Each row of a before or after table is a point. The points were changed in one or more steps. Then noise was added and the rows were shuffled. The steps act on how far a point lies along the listed directions, d1 being the first. Write out the steps. A step turns or swaps two directions, mirrors them in a line or flattens them onto one, adds a multiple of one to another, or multiplies one. Angles are multiples of 10 degrees, from the lower direction toward the higher: turns from -170 to 170, lines from 10 to 170 but not 90. Use the fewest steps. Two steps may share a direction if one is a turn and the other turns, adds or multiplies; they go together, in the order done. Otherwise the lowest direction goes first.

Directions:
(1): [45 34]
(2): [ 34 -45]
Before (13 x 2)
[[  45   47]
 [ -61  -69]
 [  -6   35]
 [   6  -46]
 [  14   54]
 [ -27  -61]
 [  -7   -8]
 [ -57  -12]
 [ -13   52]
 [   5   25]
 [ -19    4]
 [-100  -30]
 [   8   -3]]
After (13 x 2)
[[ -20  -54]
 [  40  -17]
 [ -20   14]
 [ -53   20]
 [   8  -10]
 [  39  -54]
 [   7    4]
 [ -38   38]
 [ -28 -103]
 [ -31   10]
 [  27  -82]
 [ -22   65]
 [ -13  -12]]
Steps: turn d1 and d2 by -60 degrees

Directions:
(1): [-10  68 -11]
(2): [-69  -9   8]
(3): [ -6 -12 -68]
Before (8 x 3)
[[ 10   5 -20]
 [ 53  16 -43]
 [ 26  46  40]
 [-20  40  -4]
 [ 13 -30  30]
 [ 59 -41  66]
 [ 32   9 -34]
 [-18   3  -4]]
After (8 x 3)
[[-12   1 -13]
 [-25  30 -41]
 [ 41  17 -31]
 [ 14   5 -25]
 [  8  35  25]
 [  6 -21  52]
 [ 44 -37 118]
 [ 60  18 -32]]
Steps: turn d2 and d3 by 20 degrees; add 0.7 times d1 to d3

Directions:
(1): [ 21 -17  48 -59]
(2): [-20 -18  60  47]
(3): [ 17 -74 -23   9]
(4): [-73 -18  -8 -27]
Before (10 x 4)
[[-28   0  18  33]
 [-45  33 -27 -22]
 [-53  19 -16   6]
 [-23  41 -30  -3]
 [-43   9 -41 -20]
 [ 30  33  18  52]
 [-23  26 -17  14]
 [-14 -62 -61   4]
 [ 16  44   5  45]
 [-39  -4  29 -29]]
After (10 x 4)
[[-57   1  20 107]
 [ 11  45   0  64]
 [ 11 -57 -78 -59]
 [-55  -3  44  12]
 [-47  19 -24  -5]
 [  8  41 -44 -70]
 [ 11  34  21  98]
 [-18  29 -28 -12]
 [-14  14 -60 -97]
 [-20  35 -41 -88]]
Steps: multiply d2 by 3; turn d1 and d2 by 30 degrees

Directions:
(1): [ 15 -53 -61  51  -2 -18]
(2): [  5  29 -41 -43 -47 -55]
Before (9 x 6)
[[ 22 -98 -36  82  67  61]
 [ -2 -14 -45  12   2 -18]
 [  0  77  40 -55 -41   2]
 [-25  62  34 -80 -40 -34]
 [ -8  -7 -15   8  14  18]
 [-13  39 -77 -45 -58 -63]
 [ 51 -28 -89   5 -21 -63]
 [ 21 -17 -55 -19 -60 -58]
 [ 14  -7 -44 -19 -30 -73]]
After (9 x 6)
[[  7  -3  17 -21 -22  -5]
 [-23  62  32 -80 -42 -32]
 [ 35 -14  -5   2  23   1]
 [ -7  -9 -18   8  12  14]
 [ 25 -98 -51  81  62  50]
 [  2   4  18 -21   4 -24]
 [  4  73  23 -56 -48 -11]
 [ -9  -6 -15  12  19   3]
 [-25  53  -3 -47 -16  -7]]
Steps: flatten d1 and d2 onto the line at 140 degrees

Directions:
(1): [-25  79 -26  37 -52 -16  30 -10]
(2): [  7   1  18  75  32 -11 -44 -63]
(3): [ 46   5  47  29 -57  51 -27  34]
(4): [-23  31 -43  23  53  56 -26  49]
Before (10 x 8)
[[-22   4 -30 -20  -5 -23  44   6]
 [ 41 -25  11 -45  10  27 -12  46]
 [ 18  34   6  55  -4  52 -54  70]
 [-20 -12 -29 -34 -12   4  22  45]
 [-16  11 -45   7  17 -29  12 -20]
 [  9 -14 -18  16  36  50 -37  19]
 [  5 -17  31  23  15  22  -9 -17]
 [  8 -46  39  20   6   9 -43 -36]
 [ -8  37 -23  45   3   0 -21 -25]
 [ -2 -48   7 -28 -32 -52  53 -17]]
After (10 x 8)
[[  64 -105   35  -76   70   46  -50   54]
 [ -32   37  -42  -14  -34  -31   63    6]
 [ -21  -12  -30  -35   -8   10   21   51]
 [  16  -49   46   11   39   27  -24  -15]
 [ -31  100  -49   75  -28   -2   -1  -24]
 [  20  -57  -13    1   89   78  -67   37]
 [  33 -117   69   -9   46   15  -69  -38]
 [   4   60  -15   87   16   70  -69   76]
 [ -29   47  -60   14   -9  -32   30  -14]
 [  10  -67   26  -49  -50  -74   64  -31]]
Steps: multiply d1 by 3; add 0.3 times d3 to d2; multiply d4 by 1.6

Directions:
(1): [  23   -1 -108  -42  -18   38  -17  -32  -24    2  -11]
(2): [ 45 -39   4  62  23   4 -39 -35 -20  80  18]
(3): [ 69  37 -14  14 -39 -67  44 -22   0 -17  52]
(4): [ 17 -14 -25  24  43  46  71  -4  84   4   6]
(5): [-43   1 -32 -23  19 -83  24  -9  22  65 -42]
Before (11 x 11)
[[-18  24  44 -10 -38 -26  36  50  15 -24  -7]
 [ -6  -6  31  28  20  35 -13  -7  23 -22  27]
 [  5  -5 -21 -13  12   3  58  -4  33  23  -7]
 [  9  34  42  -4   2 -17  15   7   2 -49  21]
 [-56 -50 -95 -90   1  84 -92 -12 -36  11 -56]
 [-42  -8  69  23  10 -26  -1   7  14  -8   7]
 [-22 -16 -23   0   1  11 -10 -35  25  49  -6]
 [ -3 -37 -68 -11  37  -9   8 -25  31  58 -21]
 [ -4  26  78 -13 -14 -28  23   4  -4 -47  31]
 [  8 -23 -33   0  14  -4 -22 -26 -53  33   3]
 [-20  -4  64  18 -11 -43  51  14   7 -27 -16]]
After (11 x 11)
[[  27  -12   -3   10  -13   48   52   -1   14  -66   -1]
 [ -12    2   35    5   12  -20   55   11   26   21   -2]
 [ -20  -36   66   32   35  -51   -6   15   24   36    2]
 [   9  -19   -3   16    4   67    3  -13   24  -42   25]
 [  28   32  -31  -25    2   15   24  -13    5  -44   15]
 [   1  -27   22   15   13  -26  -26  -14  -52   27   10]
 [-116  -38   47  -60    2  -42 -101   30  -43   35  -66]
 [ -33  -19   42   23    3   -2  -18  -21   20   35    3]
 [  22   13   -7  -13  -42   37   38   42   15  -43    2]
 [  31   19  -21  -37  -18   40   23  -26    8  -61   38]
 [ -11   -6  -46    1   21   27   -5  -32   26    8    9]]
Steps: turn d1 and d4 by -40 degrees; turn d1 and d5 by 110 degrees

Directions:
(1): [-15 -42  41 -19 -37 -24   4 -42  30  97  36  -5]
(2): [-33  23  39  27  79  15 -10  42 -46  51  19 -45]
Before (8 x 12)
[[  0   6 -14  -6 -13   0  10  -2  18  16  -2 -13]
 [-21 -13   6 -25 -21   0 -11 -20  -8  22 -16   7]
 [-37  26  44  33  69  15 -11  14 -29  56  36 -58]
 [ 12 -12 -15  -4 -60 -13   5 -28  42  -3  15  39]
 [-32  10  38   6  54   5 -22  15 -38  78  23 -56]
 [ -1  -7  25  12  12 -21  -7 -22 -20  54  23 -34]
 [ 22 -18 -36 -26 -73 -23  14 -29  39 -30 -20  27]
 [ 19 -20 -20 -14 -20 -30 -15  -3  -8 -47 -13   5]]
After (8 x 12)
[[ 30  -4 -54 -15 -57 -20  14 -11  27 -66 -36  28]
 [ -3 -16  23   9  12 -24  -5 -23 -13  71  25 -33]
 [  4   3 -13  -4 -16  -1   4   1  11  11  -6 -12]
 [ 13   0 -25   5 -54  -5  11 -13  35 -27   7  40]
 [-43   3  65  23  46   4  -9  -5 -16 104  56 -59]
 [-39  -7  59   1  45  -2 -23 -11 -22 122  41 -57]
 [ 24 -13 -25  -7 -17 -28 -18   0 -12 -65 -18  11]
 [-18 -13  10 -24 -19   4  -9 -21 -11  18 -13  11]]
Steps: add 0.5 times d2 to d1

Directions:
(1): [ 48 -45  59 -63  52 -17 -15  59   1 -40  24 -15 -41  15]
(2): [-13  66 -38  -9   3   4  62  16 -23 -26  84   4 -35  56]
(3): [ 44 -15 -13   7  -8 -25  -1 -19 -11  29 -53  79 -44  85]
(4): [-61 -66 -22 -62 -59  -6 -18 -50  -1 -44  10 -17  -5  39]
Before (8 x 14)
[[-17 -57  -1 -93 -37 -25 -13 -27 -15 -57  13  27 -68 121]
 [ 23  52 -22  30  -6  18  22   0   0  31   0  22   9  -2]
 [  1  18  -3  11  -1  11 -10   7   0  17   7   2  17 -26]
 [ 47 -42  61 -53  39 -24  -3  54  -3 -50  43   6 -61  51]
 [ 11  45   4  14  21   4  24  22  -7  -5  37  17   8  15]
 [ 51  32   7  32  23 -10   3   1  -3  48 -41  33 -31  31]
 [ 21  33   7  10   5 -11  -5  28   7   9  19   0  -5 -33]
 [ 15  49 -19  35   4  -6  44  30  11  14  16  38 -34  15]]
After (8 x 14)
[[  5  19  19  14  21   2  -1  18   3  -2  16   4  28 -17]
 [-13  11  -9   0 -10  12 -10  -1   2   9  15  -7  17 -23]
 [ 48  51  13  42  36   1   8  18  -2  47 -24  11 -19  -1]
 [ 55 -34  28 -37   5 -31 -21  -1 -10  -1 -47  70 -68 104]
 [  4  27 -17  16 -21  19   4 -11   7  18  -4   2  25 -20]
 [ 99  -5  88  -2  83 -19  -3  91   2  -7  15  20 -48   8]
 [ 11  23  -1  37   3  -2  19  29  25  18  -6  19  -8 -29]
 [ 10  25   9   3   0  -9 -10  27   9   6  24 -10   3 -43]]
Steps: turn d3 and d4 by -30 degrees; add -0.7 times d1 to d4; multiply d2 by 0

Directions:
(1): [ 51  -9  -6 -10 -77 -49  59  36  26  42  56 -72 -18  -7 -18 -36  15 -16]
(2): [-72   2 -49 -24 -61 -18 -31 -19 -37 -12  19 -29  23 -82  74   4 -14   0]
Before (13 x 18)
[[104  -9  48  14  43  20  69  45  50  18 -18   8 -37 108 -93 -29  15  -5]
 [ 24   0  32   7  69  18  16  13  24   1 -17  46  -7  71 -40  22   9   0]
 [-12   8  26  27  35  32 -27 -20  13 -43 -40  37  12  14  -1  35 -12  14]
 [ 38  -5  31  16   1  -1  38  22  29  21 -10 -16 -18  38 -48 -15  15 -13]
 [ 20  -7  36  17 121  54 -33 -25   0 -33 -74  89  -6  67 -27  25   7   7]
 [  3  -2  -3   9  66  61 -15 -28 -14 -35 -42  55   3  12 -13  19  -6  15]
 [ 49  13   7   1 -26 -13  64  30  44  27  18 -50  -5  12 -28  -5   8 -10]
 [-34   1   6  20  63  37 -37 -35  -8 -20 -45  67  25  20 -15  11  -4   8]
 [ 47  -6  -2   9 -19 -33  51  13  24  21  20 -46 -27  14 -32 -28   9  -5]
 [ 47   9  -1   7 -10   1  38  11  18  25   5   9  -3  34 -39 -14   5  -4]
 [-16   8 -23  -5 -36  -3 -16  -9 -15 -17  12 -17   3 -35  13   0 -12  -2]
 [ 21  -3 -11   6 -28   5  19  13  17   9  -3  -2  -4   0 -10   2   2   1]
 [ -8 -16   8   6   7  24 -29 -16 -17  -5  -5  20  20 -24  14  21   7  16]]
After (13 x 18)
[[  57   14   23    7    8    5   57   26   46   17   -1  -29   -5   35
   -42    5   10   -3]
 [  -9  -18   -1    5   -4   18  -26  -14  -20    1    4   14   22  -36
    21   19    9   16]
 [  40    8  -12   -3  -35   -8   42   10   15   28   17   -6   -4   17
   -26  -21    3   -4]
 [ -31    1  -13    3  -56  -11  -13  -10    3  -27   13  -30   17  -48
    44   15  -12    5]
 [  70  -16  -13  -22  -99  -48   90   57   33   47   51  -93  -28   12
   -28  -58   12  -22]
 [  51   -7   12   15   16  -18   47    9   30   14    5  -27  -29   39
   -44  -21   10   -1]
 [   1   10   -1   14   24   24  -30  -17   -9  -26  -18   29   -2    7
   -13   13  -13    3]
 [  31   -6   17    9  -37  -14   46   28   23   27   10  -40  -19   15
   -28  -23   13  -15]
 [  22    0   -7   11  -18   14   16    6   21    3   -6    7   -6    8
   -20    4    6    1]
 [ -26  -10  -53  -22  -52    6    0  -17  -27  -14   21  -30    9  -71
    42   -7   -5    0]
 [ -62   -3  -45   -8  -54  -16  -23  -24  -21    2   18  -16   32  -61
    40  -16   -5   -7]
 [ -11  -11  -25  -26  -65  -46   33   22    8   25   58  -51   -1  -21
    25   -4   10  -16]
 [ -33  -18  -61  -35 -104  -54    1   -7  -27    8   44  -72    7  -91
    83  -20    3  -15]]
Steps: mirror d1 and d2 in the line at 140 degrees
